Each row is a point. The points of each table are mixes of a few directions, plus a little noise. Count the directions of each table, and those that both share. Where both have some left over, give the other angles between the two spaces (their principal angles), to ten degrees, smallest first.
In the rows, 128 means zero.

First, 6 rows:
[[102 108]
 [173 163]
 [152 146]
 [ 46  65]
 [155 149]
 [141 138]]
Second, 6 rows:
[[122 101]
 [112  52]
 [137 168]
 [147 218]
 [123 103]
 [128 127]]
Directions: first 1, second 1, shared 0; angles 40

First:
[[129 114 147 163  71 131]
 [129 125 132 136 114 128]
 [129 115 145 157  79 131]
 [127 147 104  83 202 124]
 [126 149 101  79 209 124]
 [129 121 137 144 100 130]
 [129 111 151 169  61 131]
 [125 158  91  60 241 121]
 [129 114 146 162  73 132]]
Second, 8 rows:
[[127 137 117 107 163 127]
 [129 113 145 159  76 131]
 [128 120 138 145  98 131]
 [129 111 150 169  60 132]
 [129 106 156 179  44 134]
 [128 133 122 118 145 127]
 [125 159  88  54 249 121]
 [126 143 108  92 188 125]]
Directions: first 1, second 1, shared 1

First:
[[119 111  87 109 105 140  85 236  97 105 163]
 [151 119 107 164  39 159 118 165 119 119  73]
 [130 140 152 132 166 119 167  31 150 144 114]
 [120 112  60 100 137 160 133 143 100 101 162]
 [121 143 171 121 188  99 152  52 152 149 136]
 [101 139 193  99 198  66  92 174 141 149 190]
 [134 136 189 155  95  97  93 181 145 149 103]
 [148 121  63 143  96 184 180  43 120 110  85]]
Second:
[[125 161  41  71 127 150 153 101 172 123 116]
 [ 44 173 147  74 110  76 196 169 125 152 212]
 [102 145 102 100 117 131 171 105 143 135 133]
 [132 124 115 106 169 122  91 161 127 118 156]
 [115  88 159 128 187 118  95 159  91 120 178]
 [186 139 130 186  62 149 118 100 143 126  42]
 [212 137  13 128 116 185  61 148 133  78  85]
 [127 110 188 172 113 113 123 144  95 132 135]
 [133  58 192 194 142 147 132  83  80 129 108]
 [142  91 190 179 136 122 101 135  95 128 123]
 [ 89 181 132  72 129  93 168 103 204 167 119]]
Directions: first 3, second 5, shared 2; angles 30

First:
[[120 124 111  97 128 145 138  70 143 129 134 131  52 141 120 128 101 117]
 [133 130  80 105 123 157  90 119 134 124 127 137  89 183 132 142 130 125]
 [149 135 165 149 125 100 165 109  89 164 147 125  95  82  86 149 151 106]
 [135 132 177 140 132 128 168 105 116 154 134 119 140  79 109 105 139 134]
 [157 123  83 115 127  86 124 164 132  88 121 104  80 188 138 118 109 114]
 [121 114 152 142 108 145  89 137 150 108 104 148 249 125 173 112 143 160]
 [101 148 120 152 154 135 119 202 111 145 135 127 169 108 119 153 144 133]
 [138 131 107 100 137 156 131 114 144 121 123 112  94 164 132  88 116 140]
 [118 137 149 140 134 143 136 123 114 157 137 135 143  95 111 139 145 130]
 [109 107 135 140 113  85 119 138 148  89 117 141 170 116 160 147 103 122]]
Second (8 x 18):
[[ 97 126  71  91 139 163  98 129 166  99 120 132  98 180 153 123  90 135]
 [159 143 166 158 127 117 151 136  80 173 143 122 135  91  88 136 177 121]
 [157 135 173 159 122 104 153 130  89 160 138 124 147  86 100 134 167 122]
 [155 128 179 159 118  97 154 127  96 150 135 125 155  83 107 131 159 123]
 [ 89 129  51  82 146 177  89 132 173  97 119 132  84 196 156 124  83 136]
 [137 135 135 135 130 130 133 132 112 144 133 125 124 121 114 132 144 126]
 [117 125 111 116 130 136 119 126 143 115 124 129 122 144 140 126 113 130]
 [114 103 138 124 113 101 128 110 162  85 112 135 159 124 166 117  92 131]]
Directions: first 6, second 2, shared 2
